Rows are points. The last column is the point's height on a tilted bowl or saddle (a function of degree 2), plus a little noise. Count its main directions that bend up, bend down and stay straight.

Points (12 x 3):
[[ -4  -2 -45]
 [-13  64  13]
 [-12  66  16]
 [  4  18 -40]
 [  6  37 -25]
 [ -9  -8 -44]
 [ 34 -24 -13]
 [-33  -2 -34]
 [  0 -37 -23]
 [-17 -13 -40]
 [ 31  30 -13]
 [ 14 -62  20]]
Directions: 2 up, 0 down, 0 straight

Points (15 x 4):
[[ -3  65 -10 -25]
 [-23   4 -42 -42]
 [-31  -5  18 -15]
 [-15  -6   9 -18]
 [-17 -17 -50 -54]
 [-26 -13 -32 -26]
 [ -4  20  -9 -22]
 [-80  -8  19  38]
 [ 15 -16 -46 -48]
 [-28 -76  18  15]
 [  9  57  -4 -21]
 [-15 -44  -3  -5]
 [-27 -17  37 -32]
 [ 17  28 -21 -21]
 [  8 -16  -1 -18]]
Directions: 1 up, 1 down, 1 straight

Points (16 x 4):
[[-26  38  -7 -11]
 [-14 -10   8   6]
 [ 12 -17  13  13]
 [ 49 -43  27  -4]
 [ 26  16 -50  42]
 [ 25  34   0  24]
 [-21  40  16   6]
 [ 36  12  11  -3]
 [ 17 -27   6  13]
 [-38  16  26 -21]
 [ 57 -50  25 -17]
 [  0 -23 -59  74]
 [ 57 -28   1 -51]
 [-19 -15  26  23]
 [ 32  -7 -45  17]
 [ 17 -46 -25  41]]
Directions: 2 up, 1 down, 0 straight

Points (27 x 5):
[[-12 -95 -15 -21  77]
 [-27 -47  25 -40  19]
 [ 28 -29 -26  -8   4]
 [ 27  10  10  52  -9]
 [ -5   2  -7 -29   2]
 [-15  28 -13  17  11]
 [-13  17   9  19   8]
 [  7   5  43   1  32]
 [ -7 -27 -19  -1  20]
 [-18  58 -21  -5  28]
 [ 22  15  -3  34   2]
 [ 25  58  45 -12  66]
 [ -8 -71 -39  22  71]
 [ 13 -20 -48  21  27]
 [ 25  13 -27 -21   6]
 [-36  41 -14  43  -3]
 [-30 -46  -5  37  36]
 [ 25  55 -12  15  30]
 [-41   4  -4  -3  -1]
 [ 20  21  10   7  15]
 [ 17  25 -35  -3  20]
 [-23 -30   1  49  15]
 [-46 -42  -1  14  29]
 [ 10  30  -3   7  16]
 [ 13 -19 -46  19  25]
 [-38 -21 -21 -26   8]
 [ 42   0  -6  20  -6]]
Directions: 2 up, 2 down, 0 straight

Points (26 x 5):
[[ 15   9  42  -4   3]
 [ 53   0 -12   9  32]
 [ 20  23 -53  13  27]
 [-28   3  -1  34  17]
 [ 10   9 -24 -12  -1]
 [ 14 -20  -6  27   8]
 [-20  -9  10  32   5]
 [ 47  16  51  12  26]
 [-18 -14 -50  17  28]
 [ 20  40  11  -3  14]
 [-24 -13 -14 -23   6]
 [-50  -9 -27 -55  40]
 [ -8  -2  -3 -33   3]
 [ 44 -48 -39 -51  72]
 [-44  -1   9  -3  16]
 [ -3  49   7 -36  21]
 [ 35 -19 -14  20  21]
 [ 81 -11 -13  -7  75]
 [ 26  28  20  31  20]
 [-12  17  -6 -44   9]
 [-46  23  -8   0  25]
 [ 33 -44  62  46   2]
 [ 22  30  66 -11  31]
 [ 30 -44 -12  -6  26]
 [-11 -70 -31  -6  49]
 [-41  14 -27  -3  18]]
Directions: 3 up, 0 down, 1 straight

Points (46 x 7):
[[ -7 -33 -23 -54  13  12  -8]
 [ -1   0   5  30 -29 -41  -2]
 [ 15  39   0  25 -20  13  14]
 [ 15  -3  -7   4  23 -63  -6]
 [ 14  24 -45 -16  24  -5   6]
 [-48  39  33  22  43  -7  36]
 [ 14   1 -32  -3   5  24   9]
 [ 26   6  15   0 -35  53  14]
 [  3  16  18  50  43 -16  16]
 [-13  30 -25   3  -7  33  20]
 [  5  29 -31  25  30  13  21]
 [-53 -17  61  -2 -35  43  60]
 [-22  21  33  35  43   0  24]
 [ 52  10  12  78 -51  20  28]
 [ -9  15  -5  14 -17  43  16]
 [ 26 -23 -39  -2  10   2  13]
 [ 26  21  41  22  41  57  40]
 [-48  39   1 -30  25 -26   1]
 [  8 -51 -19   4 -16 -42  20]
 [-26  19  -6 -19 -51  43  31]
 [ 25   6  17  16   2 -38   3]
 [-27  -1 -53   8  46  17  33]
 [ 20 -31  17  11 -27  44   8]
 [-23 -28  28  23 -38 -17  21]
 [-45  23  17  23 -51 -17  24]
 [ 42 -95  -1 -73  28  -4  39]
 [ 14  36   2 -18  17  12   7]
 [  0 -10 -44 -23 -18 -17  -1]
 [ 13  74 -59 -22 -62  46  95]
 [-18  50  14  17  40 -23  14]
 [-26  67 -10 -16  -7   4  26]
 [ 17  -6  -8 -55   3   1 -13]
 [ 22 -42 -44  -2  34 -39  24]
 [ 14  -6  10   3  48  -4   5]
 [ 14  19  14 -22  -2 -30  -5]
 [  1 -29  17  -7  23 -37   3]
 [ 21   1  14  17  34 -36   6]
 [-32 -15  19   8  -1 -12   6]
 [  3  19  22 -13 -11   3   2]
 [  3 -48   8  -7   3  39   8]
 [ 27 -37 -54 -19 -29  -4  30]
 [ 21  -8  21 -36 -50  -2  11]
 [ 28  19 -21 -21  26  49  21]
 [ -5 -33 -16 -20  -2 -38  -3]
 [ 28  -3 -14  16  62   0  23]
 [ 27  41  30  11  69 -48  37]]
Directions: 4 up, 0 down, 2 straight

Points (46 x 7):
[[-19  58  10 -24   0 -30 -33]
 [-45  -7   1  24  39 -12  18]
 [ 52  20   2 -15  39 -50 -70]
 [ 38  21 -60   0   4   6 -13]
 [-47  19   2 -47 -34  33 -11]
 [-19  16  19  10 -41  21  -4]
 [-29 -25 -17  -8  -9 -19   1]
 [ 31 -57  26  32 -54 -16 -26]
 [-56 -63  48 -12   7  46 -95]
 [-31 -38   8 -11 -10 -14  -5]
 [ 44 -30  -3  22 -12  19 -22]
 [  1  26 -46   7  13  12  -4]
 [  6   8 -15 -12 -57   6  -8]
 [ 14 -31  28 -53  22   5 -28]
 [ 11 -31  20  63   9  42 -24]
 [  4 -15 -79   6  36  -1  -9]
 [ 52  24 -23  -5 -13 -12 -21]
 [ 37  11 -27  84  11  30 -33]
 [ -2 -28  -3  75 -22  32  16]
 [ 31 -24  -9 -21  -4  -1 -14]
 [-17 -35  77  -5   7  32 -48]
 [-15 -34  11 -13 -12  14  -8]
 [ 20  31  12 -18 -10  17  19]
 [  0   5   8   6   7  32  -2]
 [  7  30  15  11  -4  -9   3]
 [  7 -11   3 -30  15 -24 -19]
 [  7   6  -9  25  38  34 -22]
 [  0  72  23  21  59  -8 -66]
 [ 13   9  14 -26 -15  42  19]
 [ 20  48 -23  -8 -16   6  -4]
 [-23  -7 -40  -2 -24  19   5]
 [-47   5  -6   0 -36 -23  -6]
 [ -1  17 -16 -12 -51 -15 -18]
 [-31  -9 -10 -15  64  33 -51]
 [-26 -15  65  16 -50  14  -5]
 [ -8   3  -1  -7 -45  29   0]
 [-17 -10  37  68 -77 -18  34]
 [ 28  19 -23 -27 -18  41  31]
 [-72 -31   4  23 -27  32 -12]
 [-27   3 -31 -30  50 -37 -50]
 [  3  26 -11   6  48 -59 -50]
 [ 36  -8   2  43  -6 -10   1]
 [ 38 -11 -19 -13  23  21 -10]
 [ 41 -19  -8   2   3 -41 -39]
 [-10 -29  15  38  73 -25   3]
 [ 21 -25   5 -57 -49  17  -1]]
Directions: 1 up, 4 down, 1 straight

Points (63 x 9):
[[ 16 -11 -11  42 -35 -35 -20 -22  31]
 [ 28  21  -7  30   0 -36   9 -10  27]
 [-37  24   6 -21  -5  18 -19 -14  16]
 [ 17 -40   5  -8 -28   9  28 -20  28]
 [ -4  -6 -10 -29 -11  30 -24  31  14]
 [-31 -38  -6 -18   3   6 -95 -17  44]
 [-26 -34  10 -23 -21 -11 -24  -8  32]
 [-10   5  18 -25  14   0  21 -23  19]
 [-19  -8  -6 -16 -13 -29 -34  19  11]
 [ -2 -23 -10  14  30   3   0 -26  31]
 [ 29  20  13  16 -24  38  -3  24   2]
 [ 12   3  16   8  37  23 -13 -33  34]
 [-12 -30 -19 -27 -40  20  -6   9  30]
 [-38 -10  13 -23 -33  -6  25   5  23]
 [ -2  11 -47  -8  -6  10  34  24  33]
 [ 34  14  -4 -54  -4  -7  45  -6  33]
 [-10  12   2  19  27 -16 -45 -22  19]
 [-15   9   1 -48  -8  35  20  62  15]
 [-20 -43  29  11   3 -17  19  20  39]
 [-30  28 -14 -25  32 -19  21 -37  29]
 [  6  14   4 -37 -21  16  10 -40  32]
 [-27  17   9 -48  18 -85 -21  50  15]
 [-33  26 -11 -28  -5 -16  16  27   7]
 [-36  11 -31  47 -25 -38 -19 -18  27]
 [  5 -56 -37   7 -21  -1 -20 -29  42]
 [ 27  -6 -21 -15  37   1 -34  21  39]
 [-17  -3   9  -6 -35 -14  10 -12  18]
 [ 25  18  12  71  47  53 -18  29  74]
 [ 19  -2   1  -4  35 -14  26  -2  25]
 [-41 -36  12 -40  15  -8 -48  -7  52]
 [-29  30 -33 -30  12  29   5 -23  41]
 [-29  -4   4 -53  25  14  21   9  31]
 [-42 -40 -16  21  12  23  26   0  53]
 [  0   7   6 -35   0  -4 -67 -13  12]
 [ 28  18  -1  -7  16  22  10   1  15]
 [-50   8  25  14  16   7  -4 -39  37]
 [-12 -22 -39  -4 -23 -13 -26  -2  27]
 [ 16 -17 -23 -14  51  20  -1  -7  49]
 [  4   9  -6  -3   1  -3 -49  12   4]
 [ -7 -26  12 -17 -16   8  -2  12  14]
 [ -5 -49  17  10 -18  17 -32  25  33]
 [  1  29 -10 -16 -15  -7   4  28   4]
 [ 31  11 -21 -42 -25  -4  15  -4  31]
 [ 24 -49 -21 -10 -11  10  15  22  36]
 [-43   2 -17  -6   8  53 -18   8  44]
 [-13 -37 -21  20   0 -43 -77  -4  36]
 [ -8 -28  29  14  -7 -11  30  38  24]
 [-19  30  -2  -1  12  37   3  17  17]
 [-19  -9  14 -12 -13   3  47  58  13]
 [-13  -5  10   1 -15  34 -34 -24  18]
 [ 24  -5  31  -9  53  13   1 -27  45]
 [-26 -17  23   4 -29 -44  14   5  26]
 [ 17   4  27 -38   1  -5  -1  19   3]
 [  3  22  23  -8  -7 -12 -45  14  -5]
 [-27   9  37  20  -5 -37 -55 -12  18]
 [  9 -37   4  20  -2 -15  44  27  31]
 [  6 -25 -11 -14  21  -1  44 -14  29]
 [  5   3  13 -46 -25  31  -1  18   4]
 [ 16 -15 -33  30  27  -8 -18 -19  32]
 [ 16  50  27   4  19  -9  -9  42   7]
 [-10  16  51  22  45   1 -15   3  34]
 [ 17  -3   1  10  22  12   8   9  17]
 [ 64  -2  24  -4   0  23 -11  -8  18]]
Directions: 5 up, 0 down, 3 straight

Points (74 x 9):
[[ -1 -37 -37  -6  13   2  15 -39   1]
 [-25 -13  37  -9   1  -8 -18 -25  -4]
 [-20   0 -12  10  31 -45   8  25 -21]
 [ 52 -32 -23 -39 -11  12  12  28  15]
 [  0  15 -17  39  -3  16 -14 -48 -12]
 [ 31  -4  24 -43 -50 -22  24  -1   8]
 [-15 -26  -8 -21  13  -9  16  15 -14]
 [ 16  11  18 -28 -23 -34 -43  -8 -28]
 [ -9  23  -5  33  56 -28 -49 -32 -33]
 [ 12  -6  37  15 -37 -73  30  37 -57]
 [ 20 -19  15  37  11  -3 -49  67  18]
 [ -8  30  21  31   7  25  18  61  34]
 [ 64  21 -48 -17  12   6  -1 -23  12]
 [ -5  22  63  -9 -27  13  -8  62  43]
 [  1 -14 -14  15 -31 -42   0  15 -28]
 [-17  23 -18  19 -41 -46   5 -23 -17]
 [ -1 -38 -23 -42 -28  57  18 -19 -19]
 [  1  26 -10  -4  34 -13 -11 -19 -21]
 [ -3  30  22  -1  22  27  14 -56 -14]
 [-10  24   3   4  -4 -37 -13   9 -26]
 [ 14 -32  58 -36  33  36 -24  -9  24]
 [-19  41 -48 -41  32 -43  22   9 -20]
 [ 47  -6 -58 -55  14 -13 -21  -3  29]
 [ -3 -10 -19  13  36 -66 -19 -31 -37]
 [-38  -2   9 -31 -11 -41  -6  29  -3]
 [ 53  28  53  -7  -5 -38  -8 -17 -48]
 [ 24 -22  14  13  19 -19 -30 -23 -19]
 [ 20 -18  14  27   6  18  -5  -6  -4]
 [-39 -18 -41  44  13  24   4 -23 -19]
 [-37  14  44 -16   2  -1  26  -5  -3]
 [-17  35 -15   6  27  36  53  20 -11]
 [ 19  32  30   5  12 -19  34  10 -13]
 [ -8  12  17  19  -5 -10 -22  30  -2]
 [-25   9 -39  46 -51 -21 -18   9  -4]
 [ -9   5 -37 -12  -2  34 -12  -9 -22]
 [-23   1 -12  41 -22  15  25  75   7]
 [  8   6  43  37  17  -7 -35   0  -7]
 [-11 -24 -39  -3 -50  -6  -2  22 -11]
 [ 35 -22   8   2  34  11  34   1  -6]
 [-12 -19 -22   8  41   4 -28  -4   0]
 [-16 -26   7  16  43   6 -48  50  27]
 [-20 -41  14 -13 -11  48 -33   2 -12]
 [  3 -18  38   3   3  13 -15  16  -1]
 [-16  10  44  32  28 -25  -5  15   3]
 [  0  21  34  -3  -6 -16   6   7 -10]
 [  7 -60  -1  19 -35 -21   2 -43  -5]
 [ 19  -4  28 -19  33  11  10   4   4]
 [ 25  44  17 -30  37  15  -7 -58 -28]
 [ 70 -29  12  38   8 -11 -34  16 -24]
 [-33  39  -3 -15 -61  28   2   7 -12]
 [  8  10   0  64 -15   8   0  -4  13]
 [ 33 -24  13  10  80  52  -6 -43  51]
 [ 12 -24   4 -23  -5  13 -18 -20   0]
 [ -2  -3  -4  46   7  14 -12   9   2]
 [ 19  15 -62 -25 -16   6 -36  -9 -11]
 [ -8  14  41  -4 -20  17  -6  62  30]
 [ -2  16  15   6  -1 -24 -18 -54 -26]
 [ 95  30  62 -14  23  23 -59  18  -5]
 [ 41 -14  25 -49  34  22  -7 -17  26]
 [-25   1  22   9 -15 -14  48  16 -18]
 [ -6 -28  32 -48   1  26  29 -36   6]
 [-11 -48 -45  11 -15 -27  -1  32 -35]
 [ 13  33 -22 -10 -26  12  -7  42  13]
 [-25 -48  27  24   7  41  82  33 -95]
 [ 19   4 -43   5  22  66  -4  12  10]
 [ 11 -30  11   7   2  30 -16  -5  -6]
 [-54   6  34 -22 -11 -20  39  23  -3]
 [-27  17 -18 -59  40   5  -3  15  11]
 [ 31 -18  -3   5  80 -12  62   2   7]
 [-41  49   9 -47 -37 -78  34 -25  -7]
 [-18 -13   6  -6   3 -12 -11 -18 -13]
 [  5   9 -47 -51  -4  32   6   7   4]
 [ 18 -45 -46  13 -40  28  29 -13 -19]
 [ 30  21 -14  27  32 -16 -58  18 -20]]
Directions: 4 up, 2 down, 2 straight
